Each wall is flat, endless, passes through zero and stands at right angles to its row. A trip goes straight from one point to another. List the walls that it crosses, first one first.

Walls:
(1): [-1.0  1.7]
(2): [-2.4  1.7]
(3): [-10.1  -3.7]
(4): [2.0 0.4]
(5): [-0.5 -1.2]
Trips:
[-2.8 -6.0] to [0.7 3.3] => 2, 1, 5, 3, 4
[2.5 3.1] to [4.1 0.8] => 1
[ 6.0 -2.1] to [-4.4 -1.7] => 5, 3, 4, 2, 1
[0.2 1.8] to [-3.9 -6.1] => 4, 3, 5, 1, 2
[-2.0 -0.8] to [ 8.6 -2.7] => 1, 2, 4, 3, 5

Walls:
(1): [-3.3  4.5 -0.8 -3.8  6.2  2.5]
(2): [ 9.8  2.3 -2.0  3.3 -1.0  2.4]
(3): [1.5 5.4 5.7 0.0 4.9 1.1]
(4): [-6.4 -1.6  7.5  2.7  1.7 -6.4]
Trips:
[-2.6 -1.9 -1.5 -2.4  0.1  4.1] to [-2.6  0.1 -2.8 -0.2 -1.9 -4.7] => 4, 1
[ 1.8  4.7 -2.9 -2.4  2.0  2.0] to [ 4.9 -5.7  1.3  0.6  6.5  4.0] => none
[-1.4  0.5 -0.4  2.7  5.8 -5.5] to [-0.1  6.1  3.0  2.1  6.5 -1.1] => 2
[ 3.2  2.2  2.5 -0.9  1.2 -6.6] to [ 1.6 -8.3 -4.9  2.7  4.8  3.6] => 3, 4
[-3.5  0.5 -4.6  0.3  1.5 -0.8] to [-6.1  2.6  0.3 -5.7 -4.2 -4.1] => 4
[ 2.3 -1.8 -0.9 -4.3  9.2  6.4] to [ 6.5  0.5 -0.9  1.7  5.8 -0.2] => none
[ 7.1 -5.1 -3.4 -0.2 -0.5 -2.3] to [-1.9  2.3 -5.2 -7.4  4.8 -0.2] => 1, 2, 3
[-11.1   7.2  12.4  -0.1  -4.5   1.1] to [-0.7  0.6  4.0 -3.3 -1.2  1.0] => none
[ 2.9 -0.9  2.3 -1.5  0.7 -2.9] to [ 3.9 -2.5  0.7  2.9  1.6  1.9] => 4

Walls:
(1): [ 2.3  0.2 -0.9  4.2  5.0 -1.0 -3.0 -3.3 -2.5 -0.1  5.5]
(2): [-3.9 -3.7  5.9 -2.0 -2.4 -4.4  2.8  2.1  0.5 -5.4  3.5]
(3): [-1.7 -6.5  0.0  1.7  5.2  0.5  0.1  4.7 -4.0  1.0  8.0]
(4): [-2.7  1.2 -0.7  3.4 -1.5  0.0 -2.2 -0.4 -2.0 -0.4  7.6]
(5): [-7.9 -4.6 -2.9 -1.4 -0.4  2.0  1.7  4.7  4.7 -9.9  4.3]
(6): [-4.0  3.8  0.7  9.5 -9.2  5.9  2.0  0.1 -1.0  4.1 -1.1]
(7): [ 1.3  1.8  4.7 -2.0 -1.0 -0.4  4.1  2.8  3.5 -1.2 -3.0]
Trips:
[ 2.7 -6.7  0.2  3.8 -3.0 -4.6 -0.7  0.9  6.1  0.4  6.9] to [ 1.3 -3.8 -1.1  1.3 -3.2  3.9 -3.9  3.5  5.8  6.0 -3.3] => 6, 1, 2, 4, 7, 5, 3
[ 1.5 -1.5 -5.2 -7.3 -6.8 -0.3  4.6  2.8  3.3 -2.4 -5.3] to [-2.5  3.7  0.4 -1.0  1.0  0.7  2.7  2.0  1.7 -5.3 -1.3] => none
[ 8.6 -6.7 -1.5  0.7  1.2  7.8  0.8 -1.6 -0.1  1.9 -4.0] to [-0.2 -7.2 -3.3  1.0  4.1  5.6 -0.3  0.9  3.3 -5.5  0.5] => 5, 2
[-2.6  0.7  8.6 -2.8  2.1  0.9 -1.3 -0.9  2.3 -2.8 -3.5] to [-0.1  1.1 -0.4 -1.3  2.0 -4.1  0.0 -2.7  2.7  3.1 -4.3] => 5, 2

Walls:
(1): [-1.3  6.9 -1.3  1.4  1.9  1.5 -6.8  2.5 -0.8 -9.3  5.1  0.9 -1.8 -0.2
  4.2  5.0  1.0 -5.1]
(2): [-2.9 -6.4  1.8 -0.2  3.1 -1.3  0.8  2.6 -8.5 -2.2  0.7 -1.0 -0.3 -2.4
 -2.8 -9.6  7.5  4.3]
(3): [-0.8  1.3  2.0  0.7 -2.9 -2.5  3.8 -4.5 -7.3 -3.4 -5.3  7.0 -2.7  4.0
 -7.3 -0.1  6.4  5.3]
(4): [ 0.4 -5.9  5.2 -0.9 -9.2 -0.5 -4.2 -5.7  1.2  0.6 -5.8  0.6  0.2  1.7
  1.3 -1.0 -2.5 -3.5]
(5): [-6.7 -4.5 10.1 -4.4  3.1  2.6 -0.1  2.3  6.7 -1.7  1.7  3.2  2.1  1.1
  5.9  0.6  1.0 -0.5]
(6): [-6.7  0.3  6.0  0.6 -2.6  4.4 -3.0  2.5 -0.5 -5.3  1.0  4.0  5.2 -4.7
  9.6 -0.5  4.1  3.6]
(7): [-4.8 -7.5  1.2 -2.9  2.3  1.8  4.4 -7.5  3.2 -4.4  2.9  1.5  0.6  4.4
 -6.3 -1.0  4.7  3.5]
(8): [-1.7  4.2 -1.0  1.9 -7.5 -4.8  1.8 -4.0 -4.5  4.5 -1.4 -3.8 -3.8 -4.4
  3.5 -1.9 -8.6  0.6]
(9): [ 1.5  4.3 -0.6  0.4  7.8 -1.1  5.3  2.3  2.5  5.9  0.1 -1.7 -6.0 -2.2
 -1.2 -6.0 -3.2  1.2]
(10): [ -2.0   1.1  -2.3  -1.8  -3.3  -8.4  -1.7  -2.6  -1.7 -10.2   2.5  -0.2
   3.4   5.2  -2.4   2.6   0.8   0.8]
Trips:
[-0.1  5.8 -6.8  4.1  7.5  4.4 -0.1 -0.6 -4.7 -1.3  0.1 -1.8  4.0 -2.2
 -2.4 -6.7 -5.3  4.5] to [ -3.0  -3.8   0.1  -5.5  -0.8  -0.8 -10.2   0.5   5.3   3.0   2.4   0.1
  -2.6  -1.5   2.7  -3.0   4.7  -3.7] => 6, 8, 5, 4, 9, 7
[ 4.7 -0.8 -3.9  1.5 -2.7 -3.2 -0.5  1.7 -0.5 -1.1  4.5 -4.2  2.3  0.6
 -2.1 -3.8 -2.3  5.0] to [-2.6  2.0 -6.9 -4.2  3.2  3.0 -5.6 -1.4 -1.3  3.1 -0.8 -3.5 -1.7 -4.3
  0.4 -5.7 -0.3 -2.6] => 10, 1
[ 1.0  2.2  5.6  3.7 -0.5 -1.1  8.2  0.9  0.7  8.1 -3.4  1.2 -2.2 -1.6
 -4.2  3.7  5.0  5.6] to [-0.1 -2.9  1.2 -0.7  4.0 -2.0  0.5 -0.2 -2.5 -0.5 -0.4 -3.8  6.3 -0.5
 -0.5  4.5  4.7  0.2] => 8, 5, 9, 6, 10

Walls:
(1): [ 5.5 -0.8  6.1 -5.2  0.1  1.7  1.4 -0.2  1.3  1.0  4.7  0.5 -2.8 -1.7
  4.2 -2.4  5.9 -1.4 -5.4 -0.2 -2.0  3.3 -2.2 -1.8  0.4  5.1  7.7  0.5
  2.0 -0.8  0.8  3.2]
(2): [ 5.7 -1.4 -2.8  0.9 -4.9 -3.9 -3.3  0.0  4.3 -7.4 -1.6 -4.5 -4.6  0.0
  1.1 -4.3  2.4  2.3  5.6  6.2  3.8 -6.7 -2.9 -7.1 -3.3 -1.4 -2.7 -5.4
  5.1 -1.5 -2.7  1.1]
(3): [ 2.0 -1.8  3.7  5.0 -5.0 -2.3 -0.4 -0.1  3.6 -1.8  5.5  0.0 -2.4  1.4
 -0.7  7.3 -4.3 -3.1  8.9 -0.7  1.5  2.9  3.4 -8.2 -4.2 -3.3  4.8  2.2
  5.5 -3.9  7.8  3.9]
(4): [-4.2 -3.0  2.9 -3.5 -2.3 -0.9  0.4  3.2 -1.9 -3.1  1.3  0.9  6.3 -0.3
 -5.7  7.5  7.7  1.6 -3.9  3.8 -1.0  6.1 -1.8 -1.7  4.9 -3.6 -3.3 -4.5
 -0.5 -2.6 -1.2  2.2]
(5): [ 3.2  2.4  1.2  0.4  1.1  2.9 -0.4 -3.2  0.5  5.6  0.6 -6.3 11.2  0.6
  1.0  4.5  0.9 -1.2  1.0  1.8  2.2  1.5 -0.6  3.2 -5.3  4.9  1.8  8.2
  1.7  1.9 -2.1 -1.2]
(6): [ 3.0 -2.4 -3.1  3.1 -3.8  6.4  2.8 -2.5 -2.8  5.1 -7.7  0.8  1.5 -1.6
  1.7 -0.2  2.4  0.1  0.1  2.8  0.7 -3.6 -3.4 -1.6 -2.0  2.4  0.1  6.4
  0.7  0.3  0.1  1.9]
(7): [-5.8 -9.2  2.3  3.2  2.0  0.1 -2.0  6.1  8.1 -7.5 -0.2 -6.1  1.6  1.8
 -0.5  1.4  6.4 -1.8 -1.1  0.0 -2.8  2.0  1.7 -0.6 -3.8  3.3 -8.2  4.0
  0.2 -1.2  2.2  5.7]
(8): [  3.5   0.1   0.3   1.3  -1.0   2.0   4.9   3.4  -1.4  -2.9   3.4  -5.4
   0.5  -2.6  -3.2  -4.5   2.7  -0.7   3.8  -6.0  -4.0  -1.3 -10.5  -2.6
   6.4  -1.2  -1.9  -5.9   5.8   0.2  -4.1  -4.8]
(9): [ 1.2  1.1 -2.3 -2.7  0.5 -0.1 -5.1  4.1 -5.8  4.2  2.0  6.7 -3.6  2.1
  2.9 -6.3 -2.4 -4.8  2.5 -5.8  4.8  7.7 -4.3  0.1  2.1  4.2  1.1  0.6
  4.6  1.4  2.0 11.5]
Trips:
[ 2.2 -0.3  0.1 -3.3  5.7  0.5  5.2  1.6 -3.7 -2.8 -6.3  1.2  2.7  4.1
  2.3 -3.5 -2.6  0.0  3.9 -2.0  3.4 -1.1 -5.3 -1.1 -7.9 -2.8  0.2 -4.4
 -2.3 -0.2 10.5  3.7] to [-7.0 -6.4 -4.1  9.1  0.9 -2.5 -0.4 -0.9 -9.5  4.9 -4.6  6.4 -4.2 -2.5
  3.6 -0.4 -2.1  1.7 -4.1 -0.8  2.4  0.2 -0.9  9.5  4.4  6.5  1.4 -5.8
 -4.1 -1.6  3.9  2.6] => 2, 3
[ 0.6  0.7 -1.2 -3.6 -1.2 -6.2  1.7  2.8 -4.1 -1.8 -1.3 -5.6 -1.1 -0.7
  1.7 -0.9 -8.2  4.4 -0.8  5.7  6.7  5.7  1.7  5.5  0.6 -2.1  4.7  1.0
  6.1  2.0 -1.3 -2.4] to [ 3.7  0.8  2.7  1.4 -7.0 -4.1 -3.0 -0.3 -2.6  1.5  5.6 -6.3  3.6  2.9
 -1.5  2.0  1.1 -3.6  8.2 -8.7 -2.9  7.7 -4.2 -3.5 -4.9 -4.1  3.0 -4.6
  1.5 -2.3  2.4 -2.9] => 8, 4, 1
[-7.5  0.6  5.7  2.4  0.9 -0.5 -4.1  4.4 -2.7 -3.5  8.4  2.1 -4.0 -2.6
 -1.6 -1.0  2.3 -1.0 -2.5 -4.1 -2.7 -1.9  5.0 -2.3 -4.2 -2.7  4.5  7.0
  5.6 -5.5 -3.4 -6.1] to [ 4.7 -4.9  2.0 -6.6 -4.0  4.0 -2.2 -1.8  2.0 -3.9 -3.1  0.1 -1.2  4.6
 -5.0  0.7 -1.0 -4.3 -1.9 -0.7 -0.4 -3.6  5.5  1.9 -6.6 -4.6 -0.3 -6.0
  1.6  4.5  0.0  2.4] => 8, 4, 2, 1
[ 6.1  7.0  6.3 -3.5  6.2  0.2 -2.9 -0.5  5.7  3.2  4.1 -5.7  7.6 -3.9
 -3.4 -7.6 -5.8  3.5 -1.5 -7.2  4.3 -3.2  5.0  1.4 10.0  7.5  2.8  8.1
  6.3  1.1 -8.7 -2.3] to [-3.8  3.0  1.9  0.5  1.2  6.5 -2.8  5.3  6.7  1.9  1.1 -1.6 -0.8 -6.2
  2.8  2.9 -2.0  3.4  2.0  0.3  5.1  2.8 -3.2 -1.7  1.3  1.3  2.3  2.1
 -4.6  4.6 -1.5  3.6] => 7, 8, 6, 3
[-2.4  2.6  5.2  0.3 -3.8 -8.4 -2.0  0.9  4.6  5.5 -4.6  4.5 -2.1  6.4
 -0.9 -1.5 -4.4 -3.7 -0.7  1.2 -2.1  1.7 -3.5 -1.1 -1.7  0.8 -9.0  5.7
  1.1  4.1  5.9  2.5] to [ 4.0  4.4 -3.8  1.3  0.9 -0.5  4.6 -0.2  1.8 -2.0  2.5  3.3  2.4  0.6
 -5.1  5.0 -0.4  1.1 -0.8 -2.0 -3.2 -5.5  0.3  0.5  4.8 -0.5 -4.5 -3.4
  1.7 -0.2 -2.0  3.8] => 6, 4, 8, 2, 9, 7, 3
[ 3.5  2.2  3.6  3.5 -1.2  0.5  1.5  0.6 -1.6 -5.0 -6.3 -2.6  6.1 -5.6
 -4.1 -7.6 -5.7 -2.3 -5.0  3.6 -2.1  4.8 -1.9  0.8 -0.8  2.1  3.8 -2.1
 -3.9 -0.3  3.2  7.6] to [ 4.7  0.0 -7.0  4.3 -1.3 -2.1  4.4 -0.7 -0.7  2.3  1.6 -2.9 -1.8 -3.1
  3.3  4.5  7.6 10.2 -0.7 -2.6  4.5  2.6  4.1 -0.8  2.2 -0.6 -4.4  0.4
 -1.5  4.4 -1.8 -8.2] => 8, 7, 9, 2, 1
[ -0.1 -12.3   2.7   2.5   0.3   3.4   3.1   0.5   0.7  -1.2   3.3  -3.3
   5.6  -6.5  -1.1   1.4   0.0   3.5  -3.5   5.4  -4.5   1.7  -4.1  -2.0
   9.8  -0.4   2.0  -0.1  -1.2   2.1  -5.7  -4.6] to [ 8.1 -5.5  6.9  3.6 -0.2 -1.7 -4.1 -0.8  1.8 -1.7  2.2  3.3  4.7  0.9
 -1.8  0.6  5.6  0.9  0.3  9.2  2.7  2.9 -5.4  9.2 -1.4 -0.5 -4.3  5.2
 -2.2 -0.1 -1.9 -3.8] => 2, 8
